Each row is a point. The points of each table are mixes of a few directions, plus a little noise. Count the directions of each table, and those that both share. Where both have some left over, give the other angles between the two spaces (their principal angles), to ten degrees, smallest first.
In the rows, 128 means zero.

First (4 x 3):
[[174 185 132]
 [ 82 156 104]
 [194  74 165]
 [ 62  97 110]]
Second (7 x 3):
[[ 66 119 130]
 [103 148 100]
 [ 55 121 125]
 [110 178  62]
 [243  88 196]
 [154 124 138]
 [166 120 145]]
Directions: first 2, second 2, shared 1; angles 40

First (9 x 8):
[[158 135 113  75 209 157 182  48]
 [122 127 131 138 113 123 117 144]
 [142 131 120 100 170 142 156  88]
 [119 125 133 146 100 117 110 155]
 [133 129 127 119 142 133 137 113]
 [166 135 108  59 235 165 197  25]
 [ 94 121 145 191  30  95  65 224]
 [134 130 125 118 143 133 137 113]
 [ 86 118 150 204  10  85  51 245]]
Second (10 x 8):
[[129 136 122 122 129 129 124 123]
 [139 170  92  91 151 140 119  92]
 [132  96 151 135 147 131 161 122]
 [ 97  80 176 206  48  96 100 223]
 [100  55 194 211  61  97 125 221]
 [105 112 149 173  67 106  94 192]
 [157 133 115  79 207 156 180  52]
 [124 228  53  85 101 129  49 114]
 [155 166  90  65 196 155 154  48]
 [143 106 138 112 175 142 173  93]]
Directions: first 1, second 2, shared 1

First (11 x 11):
[[ 63 154 178 146 189 111  62 137  82 192 130]
 [141 142 128 147  97 164 140 142  92 107 143]
 [131  84 108  59 177  30 140  86 243 138  90]
 [ 99 174 191  99 180  56 117 133  87 125 137]
 [ 95  94 116 122 173 105  87 108 184 190 102]
 [175 123  90 167  47 217 164 145 103  85 145]
 [176  90  85  81 109  92 181 102 213  86 109]
 [163 113  89 160  65 202 152 137 122 103 137]
 [170  70  55 130  82 167 158 110 207 117 109]
 [134 176 160 161  95 173 137 161  32  95 162]
 [ 62 186 209 138 194  91  71 147  43 170 144]]
Second (9 x 11):
[[ 86 115 144 110 105  73 203 120 173 149  60]
 [163 128 213 157 132 106  77 154 197 122 112]
 [146 144  36 123 155 209  89 115  23 115 212]
 [148 135 125 133 158 144 111 135 140 145 109]
 [177 154  42 132 212 221  74 129  68 160 144]
 [115 132  69 111 141 152 152 115  87 142 129]
 [140 136  95 127 148 159 114 128  99 133 143]
 [ 65  99 215 116  45  17 212 124 208 113  74]
 [111 111 210 141  56  72 120 135 157  76 171]]
Directions: first 3, second 3, shared 0; angles 50, 60, 80

First (9 x 14):
[[172 152 106 143 115 126 111 132 105 131 103 136 128 108]
 [126 116 137 114 159 112 131  98 138 141 151 118 132 109]
 [127 127 130 140  76 138 138 193  95 105 108 138 106 151]
 [ 86  98 156 122  93 133 158 187 113 104 138 128 103 163]
 [195 128 120 123 150  82 121 106  83 150 138 118 115  54]
 [140 136 121 125 156 122 117  89 143 143 133 124 142 110]
 [103 123 134 115 171 130 125  77 172 142 150 119 149 130]
 [120 123 133 135  88 136 139 179 105 109 115 135 111 149]
 [ 83 149 117 134 145 172 111  90 199 128 116 135 167 179]]
Second (10 x 14):
[[126 148 113 127 137 131 119 105 115 139 131 119 106 125]
 [146 129 118 131 108 130 124 145 113 110 111 127 124 119]
 [ 93 126 118  89 214 127 112   7 188 143 167  88 140 104]
 [107 118 122  95 190 126 116  39 180 128 154  97 148 103]
 [155 118 127 136  89 129 131 176 111  99 102 138 135 122]
 [138 137 130 147  96 129 134 173  98 132 115 144 113 142]
 [148 137 124 146  85 130 131 181  91 122 106 143 112 137]
 [110 116 142 120 154 126 134 105 157 139 147 127 145 132]
 [122 136 140 146 112 128 137 163 108 149 130 147 116 154]
 [137 113 147 143  96 126 142 185 119 120 117 151 142 142]]
Directions: first 3, second 3, shared 1; angles 50, 90
